Each row is a point. Each copy is the shape, with its points in the same order, turned, moved and blurred by noise. Is it also mirrored, or only turned?

Shape (6 x 2):
-0.28,-0.04
-0.40,+0.01
+0.55,+0.10
-0.36,-0.26
+0.05,+0.08
+0.07,-0.06
Copy 1 (6 x 2):
-0.01,+0.28
-0.09,+0.39
-0.12,-0.50
+0.16,+0.44
-0.14,-0.02
+0.05,-0.01
Copy 1 is: mirrored
Copy 2 (6 x 2):
-0.01,-0.22
+0.12,-0.32
-0.32,+0.57
-0.21,-0.40
-0.08,+0.06
-0.22,+0.06
Copy 2 is: mirrored
Copy 3 (6 x 2):
-0.03,-0.38
+0.03,-0.46
+0.04,+0.56
-0.21,-0.44
+0.07,+0.06
-0.13,+0.01
Copy 3 is: mirrored
Copy 4 (6 x 2):
-0.14,-0.01
-0.27,+0.12
+0.68,-0.13
-0.36,-0.10
+0.20,-0.05
+0.18,-0.12
Copy 4 is: only turned

Shape (6 x 3):
-0.34,-0.27,-0.16
+0.42,-0.06,+0.14
-0.06,+0.04,+0.54
-0.14,-0.09,-0.37
-0.01,+0.00,-0.04
-0.07,+0.33,+0.37
Copy 1 (6 x 3):
+0.08,+0.36,+0.37
+0.09,-0.38,-0.08
-0.43,-0.26,+0.26
+0.22,+0.38,+0.04
+0.00,+0.06,+0.09
-0.48,-0.13,-0.02
Copy 1 is: mirrored
Copy 2 (6 x 3):
-0.43,-0.31,-0.09
+0.04,+0.32,-0.36
-0.36,+0.53,+0.06
-0.03,-0.38,-0.12
-0.08,-0.01,-0.05
-0.14,+0.42,+0.27
Copy 2 is: mirrored
Copy 3 (6 x 3):
+0.05,+0.02,-0.39
+0.54,-0.16,+0.24
+0.25,+0.40,+0.22
-0.02,-0.32,-0.32
+0.11,-0.12,+0.00
+0.00,+0.25,+0.38
Copy 3 is: mirrored

Shape (9 x 4):
+0.32,-0.28,+0.10,-0.09
+0.35,-0.34,-0.29,-0.13
-0.26,+0.29,+0.37,-0.18
+0.25,+0.07,+0.00,+0.00
-0.04,-0.42,-0.21,+0.22
-0.17,-0.47,-0.29,-0.54
-0.47,-0.05,+0.19,+0.01
-0.17,+0.06,-0.22,-0.26
+0.08,+0.07,-0.27,-0.10
Copy 1 (9 x 4):
+0.48,-0.25,+0.00,-0.30
+0.41,-0.49,-0.12,-0.03
-0.10,+0.39,+0.33,-0.29
+0.29,+0.04,-0.16,-0.10
+0.01,-0.45,-0.30,-0.31
+0.05,-0.67,+0.40,+0.04
-0.32,-0.07,+0.12,-0.37
-0.03,-0.11,+0.11,+0.12
+0.11,-0.08,-0.15,+0.13
Copy 1 is: mirrored
Copy 2 (9 x 4):
+0.41,-0.08,+0.02,-0.21
+0.20,+0.00,+0.25,-0.48
-0.03,+0.03,-0.57,+0.20
+0.20,+0.21,-0.06,-0.10
-0.01,-0.17,+0.40,-0.09
-0.24,-0.36,-0.09,-0.60
-0.23,-0.20,-0.24,+0.24
-0.24,+0.12,-0.18,-0.24
-0.05,+0.26,-0.01,-0.28
Copy 2 is: mirrored
Copy 3 (9 x 4):
+0.34,+0.13,-0.07,-0.12
+0.26,+0.26,-0.44,-0.21
-0.20,-0.39,+0.29,+0.00
+0.17,-0.06,-0.19,+0.09
-0.05,+0.54,-0.14,+0.01
-0.16,+0.21,-0.22,-0.70
-0.38,+0.06,+0.32,-0.01
-0.28,-0.10,-0.24,-0.19
-0.08,-0.03,-0.38,+0.00
Copy 3 is: mirrored
Copy 4 (9 x 4):
+0.23,-0.19,+0.17,-0.41
+0.37,-0.29,-0.13,-0.42
-0.40,+0.20,+0.17,-0.03
+0.17,+0.02,+0.09,-0.06
+0.18,-0.64,+0.03,-0.05
-0.22,-0.44,-0.34,-0.64
-0.48,-0.28,+0.13,+0.03
-0.21,-0.08,-0.30,-0.14
+0.09,-0.06,-0.25,-0.10
Copy 4 is: only turned

Shape (10 x 4):
+0.34,-0.02,-0.32,+0.16
+0.20,+0.22,-0.24,+0.20
+0.35,+0.20,-0.19,+0.35
+0.09,+0.10,+0.56,+0.11
+0.00,-0.03,-0.12,+0.23
-0.06,+0.14,-0.13,+0.15
-0.21,+0.17,+0.06,+0.05
-0.90,-0.20,+0.04,+0.00
-0.39,+0.16,-0.07,+0.35
+0.30,+0.01,-0.16,+0.44
Copy 1 (10 x 4):
+0.30,+0.16,+0.13,-0.29
+0.14,+0.28,-0.02,-0.09
+0.21,+0.43,+0.09,-0.13
-0.30,+0.12,+0.44,+0.41
-0.12,+0.12,+0.09,-0.26
-0.15,+0.16,+0.01,-0.05
-0.25,+0.02,-0.04,+0.08
-0.80,-0.48,-0.15,-0.20
-0.45,+0.13,-0.17,-0.15
+0.07,+0.34,+0.25,-0.27
Copy 1 is: mirrored
Copy 2 (10 x 4):
-0.11,-0.44,-0.16,+0.11
-0.12,-0.18,-0.15,+0.23
-0.22,-0.29,-0.10,+0.36
-0.33,+0.05,+0.60,+0.11
+0.09,-0.21,+0.10,+0.18
+0.04,-0.03,+0.02,+0.15
+0.06,+0.16,+0.18,+0.05
+0.75,+0.30,+0.46,-0.18
+0.31,+0.15,+0.16,+0.31
-0.10,-0.43,+0.00,+0.39
Copy 2 is: mirrored

Shape (11 x 6):
-0.28,+0.35,+0.00,+0.37,-0.22,-0.36
+0.51,-0.29,-0.29,+0.05,+0.21,-0.35
-0.03,+0.32,-0.12,-0.47,-0.10,+0.38
+0.12,+0.04,+0.32,+0.10,-0.22,+0.38
-0.05,-0.17,+0.41,+0.14,+0.30,-0.08
+0.15,+0.19,+0.20,+0.21,+0.18,+0.22
+0.04,+0.34,-0.30,-0.13,+0.27,-0.31
+0.47,+0.35,-0.18,+0.38,-0.16,-0.16
+0.07,+0.00,-0.13,-0.17,+0.56,+0.33
-0.05,+0.42,+0.05,-0.26,+0.21,+0.09
+0.12,-0.01,+0.14,-0.09,-0.15,-0.06
Copy 1 (11 x 6):
-0.01,+0.49,-0.14,+0.31,-0.09,-0.36
+0.77,-0.32,-0.31,-0.01,-0.24,-0.17
+0.02,+0.27,-0.01,-0.66,+0.19,+0.10
+0.00,+0.14,+0.18,-0.03,-0.06,+0.44
+0.05,-0.35,+0.19,+0.20,+0.03,-0.10
+0.10,-0.02,-0.09,+0.14,+0.24,+0.19
+0.35,+0.10,-0.30,-0.19,+0.21,-0.49
+0.60,+0.41,-0.36,+0.22,+0.01,+0.11
+0.08,-0.44,-0.30,-0.36,+0.30,+0.04
+0.07,+0.11,+0.00,-0.35,+0.40,-0.16
+0.27,+0.10,+0.12,-0.11,-0.20,+0.05
Copy 1 is: only turned
Copy 2 (11 x 6):
-0.26,+0.35,-0.03,+0.18,-0.31,-0.43
+0.29,-0.19,-0.47,+0.14,+0.46,-0.07
+0.06,+0.20,-0.08,-0.59,-0.20,+0.32
+0.18,+0.17,+0.35,+0.04,-0.15,+0.36
-0.05,+0.11,+0.35,+0.06,+0.41,-0.12
+0.13,+0.41,+0.14,-0.01,+0.21,+0.17
-0.02,+0.23,-0.43,-0.28,+0.15,-0.26
+0.40,+0.39,-0.35,+0.30,-0.12,-0.04
-0.03,+0.22,-0.12,-0.42,+0.50,+0.36
+0.03,+0.36,+0.03,-0.56,+0.04,-0.02
+0.19,-0.03,+0.10,-0.08,-0.05,+0.06
Copy 2 is: only turned
Copy 3 (11 x 6):
+0.19,+0.55,-0.05,+0.13,-0.49,-0.23
+0.55,-0.02,-0.37,-0.18,+0.29,+0.04
-0.52,-0.11,+0.04,-0.07,+0.00,-0.40
-0.11,-0.17,+0.23,+0.41,-0.13,+0.07
+0.21,+0.11,+0.36,-0.13,-0.11,+0.27
-0.05,+0.19,+0.18,+0.24,+0.04,+0.18
+0.00,+0.40,-0.18,-0.33,+0.18,-0.31
+0.25,+0.37,-0.34,+0.45,+0.06,-0.28
-0.32,+0.04,-0.04,-0.25,+0.38,+0.27
-0.32,+0.25,+0.12,-0.10,+0.09,-0.22
+0.19,-0.08,+0.07,+0.02,-0.04,-0.15
Copy 3 is: mirrored
Copy 4 (11 x 6):
-0.22,+0.65,+0.03,+0.16,-0.07,-0.07
+0.13,-0.48,+0.03,+0.24,+0.02,-0.19
+0.38,+0.25,-0.08,-0.75,-0.02,+0.11
+0.32,+0.25,+0.40,-0.24,-0.30,+0.39
-0.11,+0.06,+0.54,+0.02,+0.19,+0.32
+0.30,+0.19,+0.21,-0.02,+0.09,+0.44
+0.08,+0.12,-0.23,-0.07,+0.37,-0.18
+0.44,+0.23,-0.11,+0.37,-0.17,-0.07
+0.18,-0.21,-0.05,-0.35,+0.35,+0.46
+0.24,+0.31,+0.05,-0.40,+0.34,+0.13
+0.16,+0.11,+0.30,-0.19,-0.13,-0.01
Copy 4 is: only turned

Shape (12 x 8):
+0.47,-0.12,-0.49,+0.00,-0.22,-0.36,-0.18,+0.20
+0.10,-0.31,-0.16,+0.19,+0.10,-0.39,-0.47,-0.15
-0.08,+0.04,+0.12,-0.21,+0.07,-0.32,-0.45,-0.24
+0.11,-0.25,+0.02,-0.29,-0.23,+0.06,+0.36,+0.28
-0.07,+0.45,-0.16,+0.13,-0.37,+0.03,-0.08,-0.32
+0.25,-0.36,+0.12,-0.27,+0.00,+0.18,+0.06,-0.02
-0.15,+0.43,-0.23,+0.23,+0.12,+0.05,-0.11,-0.42
-0.21,+0.17,+0.03,+0.20,-0.29,+0.20,-0.44,-0.09
+0.09,-0.24,-0.57,+0.11,-0.42,-0.04,-0.02,-0.25
+0.21,-0.06,-0.35,+0.24,+0.11,-0.21,-0.27,-0.02
-0.56,-0.33,+0.03,+0.06,+0.21,+0.22,-0.34,+0.03
+0.13,-0.38,+0.33,-0.04,+0.08,-0.24,+0.08,+0.21
Copy 1 (12 x 8):
+0.56,-0.12,-0.13,-0.06,-0.59,-0.13,-0.23,-0.20
+0.24,-0.32,-0.19,+0.30,-0.08,-0.18,-0.37,-0.41
-0.01,-0.01,+0.06,+0.04,+0.16,-0.26,-0.46,-0.28
+0.15,-0.33,+0.18,-0.39,-0.24,+0.08,+0.04,+0.36
-0.31,+0.22,+0.13,-0.08,-0.35,-0.12,+0.14,-0.44
+0.16,-0.40,+0.05,-0.38,+0.04,+0.26,-0.13,+0.01
-0.22,+0.28,-0.19,+0.08,+0.02,-0.12,+0.23,-0.45
-0.43,+0.08,+0.04,+0.18,-0.25,+0.17,-0.21,-0.28
-0.01,-0.37,-0.24,-0.21,-0.59,-0.17,+0.05,-0.40
+0.31,-0.10,-0.29,+0.20,-0.22,-0.06,-0.11,-0.31
-0.45,-0.33,-0.34,+0.26,+0.17,+0.07,-0.25,+0.15
+0.32,-0.46,+0.28,+0.05,+0.11,+0.06,-0.16,+0.17
Copy 1 is: only turned
Copy 2 (12 x 8):
+0.46,-0.26,-0.25,+0.14,-0.21,-0.23,+0.05,+0.16
+0.07,-0.14,+0.11,+0.40,-0.29,-0.28,-0.53,+0.16
+0.00,+0.07,+0.24,-0.09,-0.11,-0.38,-0.56,-0.15
+0.00,-0.31,+0.36,-0.24,-0.13,+0.05,+0.33,+0.12
-0.09,+0.32,-0.14,-0.02,-0.29,+0.14,-0.13,-0.36
+0.15,-0.21,+0.50,-0.23,-0.06,+0.13,-0.05,+0.26
-0.28,+0.53,-0.04,+0.09,+0.01,+0.07,-0.33,-0.10
-0.12,-0.10,+0.09,+0.05,-0.12,+0.21,-0.38,-0.52
-0.03,-0.05,-0.27,+0.07,-0.52,+0.17,-0.03,+0.17
+0.15,-0.05,-0.03,+0.39,-0.02,-0.16,-0.22,+0.18
-0.60,-0.40,+0.31,+0.11,+0.05,+0.06,-0.52,+0.00
+0.08,-0.34,+0.70,+0.10,-0.13,-0.24,+0.07,+0.15
Copy 2 is: mirrored
Copy 3 (12 x 8):
+0.44,-0.52,-0.51,+0.14,-0.21,-0.31,-0.13,+0.34
+0.21,-0.23,-0.21,+0.05,+0.07,-0.53,-0.55,-0.02
+0.18,+0.10,+0.08,-0.23,-0.24,-0.44,-0.27,-0.24
+0.08,-0.56,+0.10,-0.13,-0.15,+0.31,+0.07,+0.28
-0.02,+0.35,-0.46,-0.42,-0.22,-0.03,-0.06,+0.21
+0.19,-0.44,+0.17,-0.07,-0.10,+0.33,-0.24,-0.08
-0.17,+0.40,-0.57,-0.08,-0.08,-0.03,-0.15,-0.05
-0.02,+0.23,-0.22,-0.25,-0.33,-0.04,-0.58,+0.26
+0.10,-0.47,-0.69,-0.37,+0.01,-0.02,-0.33,+0.19
+0.19,-0.06,-0.45,+0.17,-0.08,-0.28,-0.28,+0.03
-0.55,-0.16,+0.03,-0.01,-0.24,-0.09,-0.67,-0.14
+0.15,-0.35,+0.42,+0.13,+0.07,-0.09,-0.16,+0.20
Copy 3 is: mirrored

Shape (12 x 9):
-0.03,+0.26,-0.54,+0.20,+0.19,-0.14,-0.10,-0.04,-0.12
+0.10,-0.11,+0.39,-0.10,-0.10,-0.17,+0.06,-0.45,-0.10
-0.20,+0.35,+0.26,-0.01,+0.23,+0.55,-0.26,-0.14,-0.40
+0.20,+0.21,+0.42,-0.01,-0.26,+0.03,+0.21,+0.36,-0.03
-0.05,-0.34,-0.12,-0.08,+0.27,-0.27,-0.22,+0.50,-0.02
-0.36,-0.06,-0.26,+0.31,-0.11,-0.54,+0.00,-0.02,-0.17
-0.13,-0.07,+0.07,-0.11,+0.12,+0.40,+0.40,+0.03,-0.22
-0.47,-0.10,-0.18,+0.58,+0.08,-0.33,+0.36,-0.03,+0.07
-0.37,+0.36,+0.09,-0.09,-0.18,-0.46,+0.08,-0.30,+0.17
-0.07,+0.18,-0.34,+0.05,-0.07,+0.04,-0.35,-0.19,-0.01
-0.05,-0.17,+0.12,+0.00,+0.47,-0.24,-0.07,+0.03,-0.12
-0.46,+0.03,+0.17,+0.24,+0.15,-0.27,+0.00,+0.57,+0.63
Copy 1 (12 x 9):
-0.28,-0.24,+0.10,+0.02,+0.16,-0.41,+0.00,-0.05,-0.58
+0.36,+0.05,+0.05,-0.12,-0.29,+0.05,+0.02,-0.22,+0.01
+0.66,-0.48,-0.23,+0.00,+0.22,-0.17,-0.06,+0.30,-0.34
+0.11,-0.13,-0.15,+0.34,+0.08,-0.05,-0.40,+0.00,+0.41
-0.20,-0.15,+0.62,+0.15,+0.24,-0.07,+0.13,+0.24,+0.10
-0.33,-0.15,+0.22,-0.21,+0.35,-0.18,+0.22,-0.44,-0.14
+0.34,+0.21,-0.23,+0.28,+0.32,-0.14,+0.10,+0.20,-0.14
-0.25,+0.29,+0.10,-0.38,+0.58,-0.36,-0.03,-0.36,-0.12
-0.16,-0.08,-0.03,-0.28,+0.07,+0.34,-0.25,-0.37,-0.30
-0.18,-0.36,-0.04,-0.14,-0.07,-0.22,+0.13,+0.12,-0.41
+0.19,-0.02,+0.56,-0.01,+0.16,-0.10,-0.03,+0.08,-0.17
-0.45,+0.06,+0.30,-0.37,+0.60,+0.05,-0.50,+0.28,+0.23
Copy 1 is: only turned
Copy 2 (12 x 9):
+0.18,+0.41,+0.09,+0.37,+0.18,+0.25,-0.31,-0.13,-0.05
-0.05,+0.05,+0.07,-0.25,+0.15,-0.47,+0.25,-0.17,-0.12
-0.32,-0.17,+0.32,+0.09,+0.25,-0.06,-0.22,+0.59,-0.41
-0.05,-0.32,-0.29,+0.02,-0.20,+0.12,+0.42,+0.07,-0.10
-0.14,+0.27,-0.01,+0.28,-0.13,+0.10,+0.03,+0.08,+0.60
+0.26,+0.60,-0.30,+0.26,+0.12,-0.18,-0.09,-0.12,+0.03
+0.36,-0.21,+0.17,-0.28,+0.15,+0.14,-0.06,+0.28,-0.02
+0.65,+0.58,-0.13,+0.09,-0.17,-0.15,-0.18,+0.06,-0.04
+0.24,+0.37,+0.01,+0.35,+0.27,-0.29,+0.45,-0.21,-0.28
-0.23,+0.46,+0.19,+0.18,+0.33,+0.21,-0.01,-0.03,-0.16
-0.03,+0.14,+0.30,+0.24,-0.09,-0.28,-0.09,+0.01,+0.30
+0.36,+0.44,+0.04,+0.47,-0.50,+0.05,+0.53,+0.40,+0.21
Copy 2 is: mirrored
Copy 3 (12 x 9):
-0.25,-0.26,+0.01,-0.09,-0.13,-0.20,-0.16,+0.43,-0.27
-0.21,+0.10,+0.26,-0.11,-0.26,+0.17,+0.17,+0.08,+0.62
-0.35,-0.69,+0.03,+0.03,+0.05,+0.12,+0.43,-0.24,+0.13
+0.05,+0.11,+0.04,+0.15,+0.31,+0.61,+0.19,+0.08,+0.19
+0.25,+0.25,-0.01,-0.27,+0.28,-0.36,+0.26,+0.20,-0.15
-0.18,+0.06,+0.07,+0.16,+0.14,-0.45,-0.28,+0.46,+0.24
-0.46,-0.05,-0.37,-0.22,+0.14,+0.22,+0.16,-0.13,+0.16
-0.08,+0.01,-0.29,+0.05,+0.16,-0.37,-0.60,+0.22,+0.37
-0.24,+0.15,+0.41,+0.34,-0.17,-0.06,-0.35,+0.01,+0.20
-0.22,-0.23,+0.03,+0.15,-0.34,-0.17,+0.13,+0.31,-0.07
+0.04,-0.03,+0.15,-0.42,+0.14,-0.25,+0.08,+0.01,+0.17
+0.58,+0.21,-0.12,+0.24,+0.27,-0.21,-0.35,-0.24,-0.08
Copy 3 is: mirrored
